Rows are points. Each copy is the shape, with its points in the same order, turned, moved and blurred by noise. Some copies are also mirrored. Which?

Shape (8 x 2)
[[-38  26]
 [-15  29]
 [-12 -21]
 [-21 -49]
 [ 70  35]
 [  1 -28]
 [-42  60]
 [ -7 -22]]
Copy 1 (8 x 2)
[[-27  14]
 [-26 -14]
 [ 28  10]
 [ 53  23]
 [  2 -95]
 [ 39  -5]
 [-57   6]
 [ 29  -1]]
Copy 1 is: mirrored
Copy 2 (8 x 2)
[[ 29 -44]
 [ 42 -28]
 [  7   5]
 [-27   7]
 [ 93  41]
 [  6  22]
 [ 51 -62]
 [  4   9]]
Copy 2 is: mirrored

Shape (8 x 4)
[[ 44  17 -92 -24]
 [ 42  24 -64 -10]
 [-32  46 -13  24]
 [-10   8  17  43]
 [ 39  10 -55 -37]
 [ -6  14   7 -38]
 [-48 -27  -8  31]
 [-71  30  23  29]]
Copy 1 (8 x 4)
[[ 72  55 -51  27]
 [ 51  32 -26  35]
 [-17  -7   5  44]
 [-12 -57  -1  15]
 [ 63  33 -17  12]
 [ 15  12  31  -6]
 [-31 -23 -30 -13]
 [-62 -16  24  30]]
Copy 1 is: only turned
Copy 2 (8 x 4)
[[-68  26 -32  57]
 [-55  35 -17  39]
 [-60   6  43 -39]
 [-11  18  21 -54]
 [-35  19  -9  56]
 [-10  -9  45  18]
 [-14 -37   0 -54]
 [-35 -26  66 -71]]
Copy 2 is: mirrored
Copy 3 (8 x 4)
[[-58  29  65 -84]
 [-44  17  63 -58]
 [-28  48  53  32]
 [-29   1  20  40]
 [-27  23  46 -70]
 [ 18  34  14 -18]
 [-52  37 -19  33]
 [-14  59  14  71]]
Copy 3 is: mirrored
Copy 4 (8 x 4)
[[ 53   6 -72  10]
 [ 51  -5 -36  10]
 [ 12  40  41  28]
 [-17   3  47  15]
 [ 35   4 -43 -14]
 [  1  28  19 -41]
 [-49  34  13  27]
 [-25  57  68  20]]
Copy 4 is: only turned

Shape (12 x 8)
[[-40 -62 -15  19 -40  -3 -19  54]
 [ 26  32  26 -53  28  27  -1  12]
 [  4  20   7  23  -6 -25  39 -24]
 [-12  20  25 -66  24  -6 -26   8]
 [ 46 -39 -27  -9  -8  23 -53  17]
 [ 40 -16  26  37 -56  54 -32 -44]
 [-33 -27 -37  -7  35   1 -24 -34]
 [ -7  -7 -11  21   1 -18 -65  -5]
 [-24 -11 -18  -2  15 -12 -25  29]
 [ 40  20   8  13  50  23  35  -7]
 [ 33 -74  37 -13 -29 -24 -47 -21]
 [-26 -26  38  35 -20  17 -36 -18]]
Copy 1 (12 x 8)
[[-11 -57 -17  60 -30 -11 -25 -56]
 [ 34 -16  -9 -37  21  35 -27  48]
 [-12   0   8 -34 -27 -11  44   1]
 [ 45  -3  15 -15  32   2 -46  26]
 [ 24 -19 -56   3  24  47 -18 -57]
 [-45  -8   3  10  18  95  33 -47]
 [-17  32 -33   6  31 -33 -21 -27]
 [ 25  21 -15  41  17   2   7 -44]
 [ 21  -8 -30  29  -5 -17 -19 -19]
 [ -4  -6 -55 -43   9  17  34  39]
 [ 16 -50  15   0  68  20  16 -81]
 [-32 -15  13  51  23  22  20 -24]]
Copy 1 is: only turned
Copy 2 (12 x 8)
[[ 23   5  28 -73 -71  20 -54   1]
 [  4  35 -47  19  10  -3   8  45]
 [-22  22  40  31  -8   5  13 -13]
 [-30  50 -50 -13  -2 -25 -22  42]
 [ 73  12 -24 -29 -11 -32 -45  -2]
 [ 49 -55  46   9  19 -39 -43  26]
 [ -8  21 -15 -54  20  -5 -29 -50]
 [ 12  31   5 -11  -4 -22 -79 -26]
 [ -2  38 -12 -29 -28  11 -42 -15]
 [ 21  34   2  37  29  30  25   1]
 [ 39  32  39 -38 -13 -81 -35  23]
 [ -3  -8  47 -31  10 -13 -61  12]]
Copy 2 is: mirrored

Shape (16 x 11)
[[ 11 -17 -10 -38  39   7  -2   9  37 -29 -19]
 [  5   5  24  27  17  47   8  22 -21 -32  25]
 [  7 -14 -95 -33  34   0  -1  15 -21 -29  21]
 [ -1  -9  28  28   4  10   9  -7 -18 -28  11]
 [  6  61   3  18  -8   2  -2  25 -22 -36  12]
 [  9 -16  29   7 -13  -5 -66 -12 -10 -31   1]
 [ -4  24  28 -20 -16   7   0 -11 -29 -21  13]
 [-19 -10  24 -12  12  12  -3 -18 -22 -41 -11]
 [  5  21   6  16 -20  22   9   2  15 -21   0]
 [-26 -18  13   5 -13  -6  -1 -14 -14  19  33]
 [ -3  10  31  32  -6  -4  -2  -8 -25  13 -19]
 [  0  -6  -2  33 -19  51  -3  66  -6 -15 -18]
 [ -5  42 -57   1  -5  12 -44  -8  -2  66  -1]
 [  9  -3  21 -21  20  -7   6  -6   8 -26  -7]
 [-41 -14 -38  19   9  20 -12 -14  26  36 -16]
 [ 15 -19  17  10  -7  26   3 -17   2 -11 -21]]
Copy 1 (16 x 11)
[[-25 -17   9 -19  40 -13  18 -40  -2  -1  -8]
 [-50 -14   2  23  17  37 -10  47 -32  -7  -6]
 [-35 -41  23  36  32 -27  14 -44 -16 -52  69]
 [-26   4  20   9 -15  28 -11  29 -16  -5  -8]
 [-24 -27   8  15  16  -1 -10  54  -3 -73 -22]
 [  9  13  -5 -16 -18 -15 -26  13 -56 -17 -15]
 [-31  15 -14 -19  -1  10 -15  33   5 -43   2]
 [-34  16   9 -20   0  24 -19  -4 -15 -26  -1]
 [-28  -4  -6  25   3  -2  -1  24  10 -19 -32]
 [  3  12  -3   7 -11   2 -30  26  11   3  34]
 [ 19   4   6   5 -16  38 -12  34   8 -25 -21]
 [-23 -56 -29  51  12  27 -34   9 -14 -10 -29]
 [ 60  11 -27  56  45 -16  -6   8  13 -55  25]
 [-22  -4  13 -28  10  -2  11  -5   1 -11  -7]
 [ 26  13   1  51  34   4 -31 -30  22  -2   9]
 [-18  11  -9  10 -16  25   6  -6  -8   0 -19]]
Copy 1 is: mirrored
Copy 2 (16 x 11)
[[ -6  -5 -32 -14 -12  13 -25  36   7 -34 -23]
 [ -5  -2  26  -2 -41  27  10   6 -11  32  28]
 [ 43  16 -32   1   4  69 -22 -16 -18 -66  21]
 [-16 -10  35  15 -12   3  10   1   0   9  22]
 [ 31 -10  19  -9  23  21  23   5 -33  42  11]
 [-31 -47  -9  10  23 -16 -19   4   1  10  47]
 [ 22 -21  15   2  -4 -26  -2 -18 -17  16  10]
 [-10 -12  25   7 -13 -19 -22   9 -21 -11  13]
 [ -8 -27   6   8  -4  18  19  -6 -15  21 -18]
 [-15  -4   0  14  -9 -23  33 -39  -3 -17  25]
 [-24  16  16  29  17 -23  19  -9  -3  29   9]
 [-16  -2 -25  45 -33  41  23  25 -38  42  13]
 [-13  31 -65  -4  46  19  10 -71 -29  14  -1]
 [  0  -9   4  -6  -2 -11  -8  21  10 -11  -8]
 [-60  24 -35  13   5  17  16 -36 -31 -28 -15]
 [-30 -11   3  31 -14   2 -12  -3   8  10 -11]]
Copy 2 is: mirrored
Copy 3 (16 x 11)
[[ -3   6   1  21   1  -5 -31 -15   7 -31 -55]
 [  1  -2  23  34  18  28  35  18 -32 -26   9]
 [-25  55 -11 -15 -18 -64   9  20 -22 -32 -42]
 [-17  -7  18  27   7  21  23  -7  -5  -6  22]
 [-22  34  34 -10 -22  51  17  10 -29   8   5]
 [ -3  23   7  22  14  11 -47 -14  -4  -5  51]
 [-17  11  21 -22  26  31   9  -7   0  10  15]
 [-37   3   9  19  39  13  -6 -10   3  -3   0]
 [ -5  10   6   6 -12  36  20 -34 -18  -3  -1]
 [ -4   2 -21  -4   7   2  23   2  33   1  38]
 [-10  -8  10  24  -5  26  10   3   8  44  27]
 [  2 -22 -26  28 -20  32   9  14 -71  -3  -1]
 [ 44  70 -42 -18 -28  -3  11   5   6  55  -8]
 [-15  -2  20   9   7  16 -13 -13  21  -9 -20]
 [  2  27 -70  36 -15  -4  20 -12  19  18 -15]
 [  4 -16   3  31  14   6   3 -37  -7  11   1]]
Copy 3 is: only turned
Copy 4 (16 x 11)
[[ -7 -24   2  28  15   6  -1 -13  11 -56  20]
 [ 19   0  12  74  -3  25 -13  12 -42  16  -4]
 [-27  27 -43  29  -1  -4 -45 -55 -35 -40  53]
 [ 25  -5  20  37 -13  -1  -9  -1 -36  11 -23]
 [ 19  54  31  40   5   1 -14  27 -58 -13  10]
 [ 56 -31  -7   7  -2 -33 -20  32 -40 -19  -5]
 [ 17   4  35   3 -16  17 -28  19 -52  -8  -2]
 [  6 -24  29  27 -16  -7 -33   1 -34 -22 -20]
 [ 16  21  17  32 -26  10  13  22 -19 -12   6]
 [ 17 -10  16  -9 -21  -7 -19  -6 -22  40  16]
 [ 26  20  20   8  -4  -7 -20  27  -7  22 -32]
 [-20  17 -31  64  -9   8   9  57 -25  11  -3]
 [ 28  56 -23 -12 -18  -3 -57  31  26   5  62]
 [ 12 -10  26  13  12   8  -5 -10 -15 -30  -4]
 [ -1   8  -8  18 -38 -25 -24   4  47  14  33]
 [ 24 -10  -4  22 -27  12  -3  10  -3 -12 -26]]
Copy 4 is: only turned

Shape (15 x 12)
[[ 57  35  -2 -36  -4 -23  -2 -17  30 -38 -24  12]
 [-19 -51   0  17  31   1 -13  40  43  20  19  10]
 [-13   6 -22  59 -25  11 -16  22 -47  -4 -48  -9]
 [ 44  -3 -24 -29  19 -10 -30 -27  29 -57  49  25]
 [-42  25 -29  63 -37  -1 -27  -1  -6  -7 -24 -24]
 [-54  -1 -29  -3 -24  19 -27   8 -22  21 -33 -40]
 [-14  17  15  37 -42 -43 -27  -9 -47   2  -2 -43]
 [-11   2   1   3  83   5 -24   7  26  11   9  30]
 [-43   5  12  11  23  17  20  15  28  -3  19  26]
 [-22 -16  13   1  30  24  -9  15 -11 -18  12  25]
 [ 51 -15  -4 -17   4   5   7 -66  24  -4  18  11]
 [ 31 -21 -13 -34  24 -40  14 -48  25 -63 -12  17]
 [-19   5   5  47  -5  17 -22  -3 -10 -21 -17 -69]
 [-15 -23  43  16  18  26 -17  44  20   1  15  15]
 [  2  17 -33  28 -26 -10  19  13 -38   1   2 -62]]
Copy 1 (15 x 12)
[[ 12  27   5   5 -47 -48  58 -17   2 -29  31   8]
 [ 15 -61   5   7  49 -38  -8  24  41   0  -1  18]
 [ 39  31  -6 -28 -22  23 -39  53   1   6 -31  -7]
 [ 24 -10   4  -2  20 -42  48 -21 -40 -38  65  15]
 [  9  24 -29 -10 -19  14 -55  56  -5 -34 -14 -13]
 [ 15  -5 -44 -13  -4  20 -34   9  27  -8 -30 -56]
 [ -8  24  -3 -21 -19   0  -5  82 -14   0  10 -61]
 [  6  -2 -14   8  66 -68  23  -5   9   1 -20  29]
 [-31 -10 -11  -5  35 -13  -9   1  34   3  11  34]
 [ -1  -5   3 -31  43  -7  12  -1   9  11  -4  16]
 [  0 -14  20  51  -7 -25  31 -24 -40   0  30  -1]
 [ -7 -28  -4   7 -24 -28  79  -7 -42 -35  13  25]
 [ 16  30   8   8  18  35  -4  43   5 -41 -21 -38]
 [  1 -17  36 -20  47 -29  -7   9  47   7   4  15]
 [ 23  29 -33  10 -14  43  11  58  15   3  11 -30]]
Copy 1 is: only turned
Copy 2 (15 x 12)
[[ -8 -22  13 -12 -63  -8 -38 -60  11 -15 -13  14]
 [-13  -4 -31  52  22 -48  12   4  14 -47  42 -19]
 [ 24  60 -14   7  16  60  -9  17  32 -14   4 -30]
 [  6  -6 -14  14 -73 -37 -41 -47 -17  -3  66  27]
 [ -6  63 -40   1  -3  41 -51  40  24 -28   4  -1]
 [-26  36 -23 -44  50  26 -33  15   5 -26  20 -11]
 [-14  66   6 -18 -23  17 -25  56   0  14  -9 -20]
 [-15  13 -22  57  23 -25   7 -50 -15 -10  26  28]
 [-28   3 -54  26  -3 -17  34  -9   1 -31  19  32]
 [-11  11 -20  21   5  11  35 -17   1 -12  50   8]
 [-16 -14 -45 -17 -60 -34 -25 -53   7  22  38 -26]
 [-34 -30   5   5 -71  -5 -32 -58 -33 -30  23 -10]
 [-19  95  -8  -8 -10   8 -10   6  28 -34  24 -17]
 [-20  13 -15  35  18 -31  49   5  53 -18  37  12]
 [ 30  69 -12 -43 -17  11 -15  32  -8 -37   1 -32]]
Copy 2 is: only turned
Copy 3 (15 x 12)
[[ 47  -2 -46   7   2 -22  40  -2  33 -40  -3  -3]
 [-23 -12  13  16  42  12 -45  30  42  30 -38 -20]
 [-18 -24  59  48 -14 -16  17  10 -48 -13  -4 -13]
 [ 31 -47 -33  -6  47  -1   8  11  70 -42  36 -14]
 [-50 -12  20  46  -3 -39  -1  15 -46 -12  29 -25]
 [-64 -23  20  18 -34 -14 -30  -3 -25 -30 -14   8]
 [-15  -3  49 -24 -19 -59  -2  19 -36 -31  23 -32]
 [ 20  10   0  33  56  34 -59  13  31 -26 -15  -5]
 [-30  30   8  21  53  12 -15  11  29   4  -1  19]
 [ -5  -8  42  21  36  14 -22  -3  36 -12   2  21]
 [ 29 -23 -33 -38  20  32  19 -22  25 -11  24 -24]
 [ 51 -36 -41 -17  53 -29  18 -39  27 -23  -6   7]
 [-47  -2  40  24  -3 -32  -3 -30  -7 -34   5 -57]
 [-13  19  46  25  16   7 -27  14  59  16 -12  -7]
 [-51 -19  34 -11   3 -23  36  15 -32 -56 -16 -34]]
Copy 3 is: only turned
Copy 4 (15 x 12)
[[ -7  22 -51 -35  17 -15 -77  20  12 -27  14 -17]
 [-20 -33  -8  17  24  39  41  40  29  13   8  -8]
 [ -7 -21 -36  51 -34 -21  16 -15 -19 -46 -45  39]
 [ 31  11 -31 -35  31  41 -39  -1   1 -19  62  -8]
 [-10 -30 -10  70 -26 -15 -17   8 -32 -49   5  42]
 [-44 -43  10  30 -47 -24   0 -23 -25  -8   0  22]
 [ -5  -9 -19  62 -12  -7 -38  -3 -71   7 -32  27]
 [ -7 -26  18 -51  32  30  19  43  11 -18  -4  26]
 [-32   4   4   0  33  -9  48  39  -1 -18  29  26]
 [-23   4 -18 -18  26  17  43  -7  -9 -11   7  21]
 [ 26  45   8  -7  29   9 -45 -14  32  20  18   3]
 [ 19  -1 -26 -32  69 -23 -48 -20  18  -4  23 -18]
 [-21 -11  16  57  -8  16 -10 -16 -44 -54 -16   4]
 [-54   8 -16  12  14  46  45  27   5 -12   0  11]
 [ 13   5  -3  55 -33 -27  -8  -4 -52 -18 -21 -21]]
Copy 4 is: mirrored

Shape (16 x 12)
[[-10  18   2  -2   4   4  -6  10 -44   9  10  -5]
 [  0   6  -8   8   4 -22  24   4  -6   9 -18  -6]
 [-10  10  36  -9  12 -22 -25   7  -8 -59 -23 -49]
 [ 17   9 -11 -12  -4 -28 -15  10 -28 -18  -9   6]
 [ 12   8  15 -10  -4 -24 -19  -9   3   8  -5   1]
 [-10 -34 -20 -13  -8 -24  11  13   6   3  -4   7]
 [ -5  -1   0   9   8 -11   6   8   2 -50   0   4]
 [  9 -95  22   2   8 -14 -14  -9 -17 -25 -23   4]
 [ -5  -9 -13  39  -2 -28  14  12  -5  -1 -11   6]
 [ 13  12   6 -10  18 -10  30   9   5  -5   1   4]
 [ 35  -4   8  12  14  -4  16 -32  -4   5  41  -8]
 [  0  22 -20  -8  -8   0 -14  14 -20 -18 -12 -24]
 [  1  19 -18 -15   7 -23  20   4 -19  -9  -6   7]
 [-10  20  -2  64   9   3  -6 -41  -2 -31 -18  -5]
 [ 25   3  11  27   6  25  34   7 -12   1   9   7]
 [ 19  21  12   2  49 -16 -25  13  -4   3 -23 -10]]
Copy 1 (16 x 12)
[[-12  14   9  -6  16  24   1   1  29  15 -14  27]
 [  2  -4  10 -16 -16  -7  -5 -18  13   2   9   8]
 [-17 -49  31   4  36  27  18 -20 -47  -7  10  18]
 [-23  15   7 -20   7  18  26 -11  -4  11  22   5]
 [-12   6   3  -9 -10   2  10  17 -18  -6  12  21]
 [  9  -9  -8  -5 -28   7  13  -7   3  36   0 -21]
 [-12  -1  12  11   6  21   8 -29 -25  -1  -2 -22]
 [-45 -27 -29  -2 -40  -3  28 -22 -47  48 -39  -4]
 [ 11   2 -10 -11 -14  -8  10 -31  11 -11 -15  -8]
 [-13  -2  13  -6 -16   9 -25  -8   7  -6  12 -12]
 [-26  32  -3 -21   0  -8 -43  13 -29   2 -23  -1]
 [ -5   0  27   1  28  -1  23  -7   6  11  10   8]
 [  1  13  15 -12  -6  20  -6 -23   7   9  20   2]
 [ -4  31   7  25   6 -16   1 -57 -28 -30 -26  23]
 [-37  15  -7   6   8 -13 -29 -16  19 -10 -14 -15]
 [-38 -10  50  -8 -17   3   9   6  -2 -22  -6  24]]
Copy 1 is: mirrored
Copy 2 (16 x 12)
[[-16  10 -25  -5 -21   1  17   6   6 -10  25  20]
 [  2  21  -1 -15 -12  25  -3 -11  -1   3 -23  12]
 [  2  55  22  32 -37  18   3  50  50 -23  -3  10]
 [-14   1  -7  20  -3  12  16   9  28   8  -7  26]
 [-18   1  25  11 -24   5   1 -12  20   7  -2   9]
 [ 15  11  13   8  10  24  -2  -8  -5  30  15 -10]
 [  7  22  16   0   9  10  14  31  26  -5 -10 -10]
 [ 11 -20  37  55   2  58  -6  40 -27 -11  12 -16]
 [ 10  -1  11 -23  -9  32  19  10  -6  14 -18   1]
 [ -9  29  -8   2  -1   8   4 -17   9  -9 -20 -19]
 [-41  16  15  13  -6 -20  24   1 -30 -13 -22  -8]
 [ 16  24 -11   7 -21  -9   8  17  25   3   3  31]
 [ -8  26 -17  -3  12  14   1  -2  15  11  -8  14]
 [ -2  -3  26 -42 -16  -5  -3  56  -3 -24 -36  20]
 [  5   8 -10 -10   0  -4  31  -9 -18 -36 -15 -11]
 [-15   0 -20  15 -46   5  -9  18  26  -3 -26 -15]]
Copy 2 is: only turned
Copy 3 (16 x 12)
[[ -4   5   1 -13  -2  -8  20  -2   9  44  12  -6]
 [  7  20  17  17  -6  11  16  11  -6   4  -5 -11]
 [-33 -43   1 -25 -33  20  -5 -12 -26 -13  19 -36]
 [-19  -8  33   5  19   4  14  -1  -7  14  26  -9]
 [ -3  16   1  -3  21  21   1  -9 -21   4  26  -8]
 [-13  29  24   8  15  -7  -8  -5  10 -18 -10   6]
 [  1 -30  23  -3  -5   3 -16  11  -1  -9   3   1]
 [-41 -12   1   6  51  13 -39 -17  25 -18 -38 -40]
 [ 17  15  33  20  -2   0 -15  14   4   8  -7 -24]
 [ 12   3  17  -5   1  29  17  11  -3   0  -6  16]
 [ 29  -2   5 -19  35  17   3  -5 -32  29 -30   7]
 [-14 -11  17  10 -17 -10  17 -20 -13  18  22  -1]
 [ -2   2  25   4   5  -1  29  19  -5   6  10   7]
 [ 43 -35 -15  27  -7 -11 -21  16 -26  17   4 -35]
 [ 26  -5   6  12   0  30  -1   5   5  42 -27  14]
 [ 21 -11   9  -8   3  37  30 -22   5   0  26 -34]]
Copy 3 is: mirrored
Copy 4 (16 x 12)
[[-31   5  -3 -32  15  -2   9  19 -23  10 -21 -20]
 [ -1  33   7 -11   6  10  -7  10  12  10 -12  -8]
 [ 43  -5  17  12  23  19  16  70 -36  12 -21 -19]
 [-19   3  14 -12   6  21 -13  38  -1   9   6 -40]
 [ -8  10  10  10   6  26  17   2 -10  -2   3 -34]
 [  8   7   9 -11  14  25 -36 -12   0  17  15 -11]
 [ 17   8  13  -9  12   2 -14  42 -13 -13  19  -4]
 [ -4  -4 -10  42  28  42 -37  23 -32  49  39  24]
 [  0  31   5  -9  10  -9  -5  12  12  23  23  -5]
 [ -4  31  19 -18  -8  26  -7  12 -11 -17  -6  -1]
 [-37  19  43  -9  19  27  24   0 -18 -14  15  19]
 [ -6 -12  22 -13   6  -4  -7  35  -1   6 -26 -31]
 [-11  26  13 -27  14  16 -19  23   3 -10 -11 -25]
 [ -8  25  10  28  40 -41  23  40   8 -16   8   6]
 [-29  19   6 -17 -17  -1   9  16  -7  -9   4  36]
 [ -9  40  26  19 -14   6   8  28 -39   7 -17 -35]]
Copy 4 is: only turned
